Each row is a point. To make a cloud, some directions were put in groups of two or more. Within a group, all points are equally far from the middle, so they leave a hole (a ring in 2 directions, a hollow ball in 3). The other directions are filled evenly. Then the cloud was stretched, turned, moved and blurred a little. Count the holes, and give their numbers of directions, smallest first.
In the rows, 128 means zero.

Cloud (13 x 2)
[[135  74]
 [ 67 141]
 [141  76]
 [ 82  88]
 [ 98 156]
 [127  74]
 [168  93]
 [165 127]
 [140 149]
 [ 75 148]
 [ 83 151]
 [ 61 126]
 [166  90]]
Holes: 1 (2)

Cloud (27 x 4)
[[ 93 176 120 171]
 [125  77 149 150]
 [162  77 163 132]
 [197 155 138 131]
 [ 65 110  79 119]
 [180 168 101 150]
 [170 182 116 119]
 [112 111  47 114]
 [ 83  92  79 136]
 [120 185  79 114]
 [143 181  95 101]
 [148 104  55 104]
 [201 148 123 138]
 [ 68 114 140  98]
 [122 129  55  91]
 [204 138 126 136]
 [140 129 183 155]
 [ 95 133 167  91]
 [193 162 137 128]
 [147 126 101  64]
 [ 82  79 128 109]
 [146 130 112  63]
 [165 104  62 130]
 [ 61 168 114 134]
 [172  68 137  96]
 [198  97 150 126]
 [ 65 161 138 132]]
Holes: 2 (2, 2)

Cloud (48 x 6)
[[131 177 201  90 156 147]
 [114 172  93 206 110 170]
 [145 163 182  97 116 164]
 [ 94 194 130  87 134 170]
 [148 118 185 156 117 131]
 [154 133 177 141  79 153]
 [166 173 155 165 169 163]
 [158 159 177  85 131 160]
 [132 150 189 140 124 183]
 [134 128  91  56 179 132]
 [136 194 118 153 168 186]
 [118 167  61 141 103 110]
 [124 157 187 156 179 174]
 [162 110 105 188 113 111]
 [156 159 115 223  92 130]
 [ 83 133 129 132 126  69]
 [168 120 103 109 206 150]
 [ 88 155 120 147  74  97]
 [123 174  47 135 145 129]
 [186 158 159 140  96 168]
 [ 88 148  81 108  85 165]
 [152 157 169 175 124 119]
 [103 193 112  85 162 185]
 [121 152 127 176 167 193]
 [107 192 117  57 128 133]
 [108 203  91 107 109 154]
 [121 200 144 161 123 148]
 [109 187 200 108 150 128]
 [133 109  72 193 142 141]
 [116 160  84  90  90 198]
 [ 73 152  89 127 164 156]
 [ 91 175 111  98 143 185]
 [126 138  84 187 147 100]
 [129 145 120  39 155 116]
 [ 93 168 118 162 196 165]
 [102 180 142 174  74 122]
 [122 154 119 139 155  70]
 [120 158 134 203 162 110]
 [165 157  80 143  90  94]
 [ 92 168  88 185 110 124]
 [133 120  84 115  78 113]
 [115 121  53 145 127 172]
 [103 124 190 141 176 188]
 [120 163  64  82  98 177]
 [149  86  87 169  81 127]
 [ 89 114 107 137 161 188]
 [178 146 129 196 128 177]
 [103 180 142  90  82 153]]
Holes: 1 (4)
